Each row of a before or after table is a point. The points were changed in one or more steps. Then noise was added and the rows were shuffled. The steps act on how far a point lies along the listed directions, d1 being the first. Name the steps. A step turns or swaps two directions, mirrors them in a line or flattens them onto one, adds a multiple of one to another, or multiplies one. Angles are multiples of 10 degrees, from the lower direction toward the higher: turns from -170 to 170, lines from 10 to 170 but not 90. Use the fewest steps. Two steps may share a direction if one is a turn and the other turns, adds or multiplies; they go together, in the order done. Otherwise the lowest direction goes first.

Directions:
(1): [ 28 -45   1]
(2): [ 14   7 -50]
Before, 12 rows:
[[ -7  11 -14]
 [ 31  -3 -16]
 [ 16 -56  20]
 [ 46 -51 -42]
 [ 24   1 -15]
 [  4  25 -72]
 [ 44 -61 -12]
 [ 18  20 -30]
 [-13  27  -7]
 [  3  18  -8]
 [ 26   2 -68]
 [ 19  12 -23]]
After, 12 rows:
[[  0  35   6]
 [-40  47  36]
 [ -1  25  10]
 [ -7  23  32]
 [  3   2  19]
 [  1 -15  28]
 [ -4  24  23]
 [-19  58 -47]
 [-44  25  56]
 [ -2  18 -59]
 [ -8  -3  16]
 [-37  68 -24]]
Steps: turn d1 and d2 by 130 degrees

Directions:
(1): [ 46 -25 -22  12  26  38 -45   8]
(2): [-45  35 -22  46  28  11 -20 -18]
(3): [-37  -6 -18 -32  -8  61  18  25]
(4): [ 19  16 -63 -19  28 -25  32   6]
(5): [-16 -49 -28  -5 -17  -3   1 -60]
(6): [-24 -31  27 -23  66 -14  -1   3]
Before:
[[ -6  16 -14   1  -7  33  10  13]
 [ 23 -29  12   3  20  -9 -29  -6]
 [ 13  23  16   7  -6  36  -5  40]
 [ 14  26  21  12 -10   9  -5  40]
 [ 22  -7  43 -12  26   6 -26  31]
 [ 11 -43  26  -7   6   0 -27 -15]
 [ -7  38 -29  27  17 -29  -1 -13]
 [ 25 -39  36  -2   6 -13 -29 -15]
 [-39  11  13  36  22 -13  -9 -53]
 [  1 -25  23   5  -1  18 -25   6]
 [ 34 -24  22  13   8   1  -9 -11]
 [-44  41 -21  12  -7 -23  36  12]
 [ -7 -36  16  -5  40   9 -31 -21]]
After (13 x 8):
[[-97  18  35 -11 -38 -46  68 -29]
 [ 85   6 -17  56  -9  44 -65 -18]
 [ -8   9  57   8  -5 -36  30  -2]
 [ 17  10  55  -2 -13 -25 -14  19]
 [-43  15  -4  -4  -7  17  24  -4]
 [  7  23 -49  18  -4  -3  -8 -12]
 [ -5  28  43  -4 -26 -52  18  12]
 [-53  14  68 -33 -64 -75  61 -22]
 [ 23   1  67  -5 -15 -45  -4   8]
 [-23   8  51  -1 -30 -28  11   6]
 [ 32 -35 -86  25  20  59 -48 -12]
 [ 23  27  44  -9 -43 -14   5  24]
 [-79   4  25  -1 -27 -49  44 -38]]
Steps: turn d1 and d5 by -140 degrees; multiply d1 by 3; mirror d2 and d6 in the line at 150 degrees; add 0.5 times d4 to d3

Directions:
(1): [ -2 -55  -3   8  32 -39 -49  10 -24 -23  44  -5]
(2): [ 87  10  -1 -20 -20 -13  -5 -38 -16 -10  15  23]
Before:
[[ 23 -13   6  -4   0  -4 -16 -25  -4  -7  17  -1]
 [ -3 -10  15   5   7   5 -24  -4 -12  -6  12 -28]
 [-15 -52  -3   9  35 -47 -27  11 -21 -17  37 -16]
 [-50  10   8  -4  -1  25  23  13  27  27 -29 -12]
 [ 21 -27  -6  -4   6 -46 -44  -7 -25 -18  29   5]
 [  2 -33   4  11  29 -33 -10  13  -3 -22  25 -19]
 [-40  21  -1   0  -4  19  21  17  10  12 -22  -3]
 [-42  10  19  -8   1  25  12  20  25  33 -39 -14]
 [-64 -95 -12  33  53 -42 -75  30 -40 -25  41  -9]]
After (9 x 12):
[[ 43  26  20 -26 -22  17  15 -17  15  26 -32  10]
 [ 85 -65 -12  -3   8 -50 -63 -44 -59 -35  56  35]
 [ 12 -13  16   2   1  -1 -23 -15 -14  -6  11 -21]
 [ 40 -41  -1  -3  21 -51 -26 -11 -24 -22  39  -2]
 [ 30 -26   3   2  23 -32 -11  -2  -8 -26  26 -10]
 [-23 -23   7   9  14  -6 -17  -2   2  -5  15 -12]
 [ 32  29   9 -25 -25  20  25 -29  16  19 -18   8]
 [-13 -33  -4   7  13 -43 -49   7 -21 -16  27  -6]
 [ 21  36  -5 -15 -23  12  25 -15   0   6 -17  16]]
Steps: mirror d1 and d2 in the line at 10 degrees

Directions:
(1): [ 11  -3 -44 -66  18 -36 -43  13  44 -19   1  20  23 -11  13  14  42  34]
(2): [-19  20   8  34  32 -25   3  14  54  31 -44  16  -2   9   4 -56  38 -46]
(3): [ 21  46 -29  -7  48 -19   2  -9 -39  -2  14   9 -28 -35 -41 -60 -25  28]
(4): [ 22  22  20 -43 -11  59 -18 -47  -1   8  39  24   6  13  39 -47  20 -29]
Before (14 x 18):
[[ 10  30 -23  20  25   3  22   9 -40  -7  25 -11 -15 -27 -32  -8 -54  16]
 [ -5  33  -9  22  40  -9  17   6 -68 -14  26 -11 -29 -43 -67 -35 -54  13]
 [ 24  -5  26 -21 -11  29 -16 -31  12  16  16  16  22   0  16  -8  19 -26]
 [ 33  19  32 -32 -11  57  -3 -32 -33   6  54  -1   4  -8  26 -42  -5  -6]
 [-13 -40  19   6 -35  15 -11  27  32  24 -18  -1  32  32  36  68  29 -35]
 [ -9 -34 -20 -53   2 -16 -44   7  55  -5 -19  -3  34   7  43  36  57 -14]
 [-13 -14  -6  -4 -12 -14 -20  22  67  21 -32   8  15  32  40   1  40 -19]
 [  3  35  20  15  19  15   6 -15   8  27 -22   4 -31   0 -25 -34 -10  -8]
 [ 25  40 -37 -65   8  13 -15  -8  16  10  22  47   4 -14  -5 -63  22  -6]
 [-14 -39  -8 -19 -27 -29 -41  14  84   6 -41 -19  47  18  42  56  63 -32]
 [  7 -15  21 -72 -22  41 -31 -30   0   9  39  25  26  13  48 -12  33  -2]
 [ 19  43 -11  -5  11  -1  -8 -29 -42  29  33   8 -23 -14  -3 -51 -29  42]
 [-12 -23   6  -9 -23  -4 -33   3  65  -7 -19   7  18  26  33  23  46 -30]
 [ 12   6  -1 -53  14  -8 -11  -3  21 -25  34  17   0  -4  -9  -8   8   6]]
After (14 x 18):
[[  2 -23   2  24   7 -37   2  19  15   8 -26  -8  15 -18 -26  35  -2   5]
 [-10 -10 -20 -12   3 -36 -38  16  69 -11 -29  12  12  10  11   9  48 -13]
 [ -1  30  22  33  16  11  17  -7  -4  27 -27  -8 -35  -2 -36 -20 -26  -3]
 [ -6   3 -26 -14  14 -34 -28  25  68  19 -34  16   9  16  27 -21  44  -4]
 [ 14  23   1  12  -2  42  23 -13 -43  -3  41 -10  -8 -10  -6  -6 -51  -5]
 [  1  -9 -32 -52   6 -43 -60   5  94   5 -31   4  44   5  39   9  81 -23]
 [-29 -48 -20 -12   3 -64  -9  50  13  -6 -28  -8  19 -13 -14  60  12  49]
 [  1  23  22  10   4  45  17 -22 -75 -12  51 -10 -19 -20 -34 -28 -52 -13]
 [ -5 -26 -50 -74  28 -50 -60  21  75 -10 -28   6  37  -7  32  28  72   7]
 [  3  14 -12  21  -4 -23   5  -3 -42  22  12 -11 -20 -13 -13   2 -41  55]
 [ -8 -16  11   2 -12   9 -14  23  33  31 -18   8  24  25  28  30  33 -38]
 [  2   6 -72 -34  18 -62  -6  50  28 -10 -21  21   6 -32 -46  11   7  41]
 [  4 -10 -20 -49  18 -42 -14  24  34 -34  18  11   5 -10 -20  25   9  27]
 [ -6 -25  10  48  -2 -29  32  42 -32  -5  -9 -42  -4 -24 -32  42 -38  33]]
Steps: multiply d1 by 1.6; multiply d3 by 0.7; turn d2 and d3 by 20 degrees; multiply d4 by -1

Directions:
(1): [  9 -13  19  26  -9 -39 -15  46   6 -22  15  68 -35 -24  55  29 -11  -8
  52  28 -19  42 -14   5 -11 -46  52  24  -2 -28 -35  -1]
(2): [-69  24   3   4  10 -42  -8 -29  -2 -46  37 -41 -23 -22 -25 -31 -24  38
  18   6 -57 -47 -42   5 -11  10  21  32 -26  23 -29 -26]
(3): [ 14  52  14 -44  30  31 -61  14  11  27  -3  30 -42  11 -48   2  39 -56
  -2  19 -12 -26 -38  -4 -46   4  30 -21   3  32 -20  29]
(4): [ 30  23 -63  55  33 -13 -16  14   4 -34 -18   7 -32  36 -17 -57 -38 -17
 -36  43  25  23 -39 -40  -5  -5 -29   8  -8 -31  16 -28]
Before (9 x 32):
[[  1  14   7   3   7  -1  -8  11   3  -6   2  15 -16   3   1  -1   3  -5
    6  18 -10  -2 -10  -7 -12  -8  15   5  -5  -4  -5   0]
 [  7   1  19 -32   0  27 -11  -2   1  19  -1   3   6   2  -8  13  21 -16
   -7 -10   1  -4  10   8  -6   8   3 -15  13  13  -2  20]
 [ -7   9  -5  -8  12  20  -4 -11   3  13  -9 -12   1   6 -28 -12   2  -5
  -17  -6   3 -20   0   2   1  18 -22  -8  -5  11  11  -2]
 [  9  -7  -6  15  -5 -10   1   9  -8 -11   0   0  -5   0  10  -8 -11   5
    0   9   6   3  -6  -7   6  -5  -8  11   0  -8  -3 -15]
 [ -4 -15  -9  15  -2 -18  -3   6  11 -15  14  16 -10 -14  18   5  -5  10
   18  11 -10  19   2   9  -7 -14   7  13   1 -16 -11  -7]
 [ 12   2  -3  -9   0  11  12  -2  -3  18  -4  -1  11   9 -10   5   9   2
   -5  -7   7  -5   9   3   4  14 -13  -5  -5   4  14   5]
 [  5   8 -10  14   2  -5  -6   7   0  -9   1  14 -13   2   0  -4  -8  -2
    4  11   2   8  -7  -9  -2  -9   7   5  -4 -10   1  -9]
 [-14  11  28 -28   0   7   1  -7   2  17  -5  -2   2  -9  -2  13  24   2
    8 -10 -12 -21  11  13  -5   2   9  -1   3  19 -14  22]
 [ 32 -26  -8  25  -9   5  14  10   5  -3 -16  27  15  10  30  12  -7  -2
   -4   0  30  33  26   0  19  -9 -14  -9   9 -16  23  -1]]
After:
[[ 29 -15  19 -27 -10  35  -1  10   0  31 -12  19  17   5  12  28  24 -22
   -7 -13  20  19  30   9   3   0  -3 -21  22  -1   8  26]
 [-14   5   2 -12   7  18   0 -13   2  14  -6 -15   5   1 -25  -6   3   1
  -12 -11  -2 -24   4   8   3  19 -19  -6  -6  15   8   0]
 [ -6  22   5   3  12  -3 -14   7   4 -11   6  10 -22   4  -9  -9   1  -5
    4  21 -16 -10 -20  -9 -16  -5  17   8  -9   1  -8  -3]
 [ 29 -10  -1 -10  -6  20  18   6  -3  31 -12  11  20  11   2  17  15  -5
   -6 -12  21   9  25   5   9  10 -17 -12   2  -3  22  13]
 [ 95 -43 -13  19 -14  46  17  35   7  40 -49  63  32  32  46  36  15 -39
  -24  -4  81  72  61  -6  26 -16 -34 -39  31 -34  49  22]
 [-10  -5 -14  17   5 -22 -10   3  12 -22  17  11 -18 -11   8  -6  -9  10
   15  17 -16  11 -10   5 -12 -11   8  16  -2 -14 -13 -11]
 [-21   2  29 -17  -6  -6   9  -7   1   6   1  -2   2 -16  11  14  13  15
   16  -9 -16 -16  12  14   1  -4  12   9  -1  12 -17  14]
 [  8   0  -7  11  -1  -7  -4   6  -8 -10   0  -3  -7   2   1 -12  -9   1
   -3  10   4  -3 -11  -9   3  -1  -9   9   0  -4  -3 -15]
 [  4  17 -12   9   7  -1 -12   4   1  -7   0  11 -17   6 -11  -9  -5  -7
    0  13   1   2 -13 -10  -7  -5   6   2  -5  -5   1  -7]]
Steps: turn d1 and d4 by 20 degrees; add 0.5 times d4 to d3; multiply d2 by 3
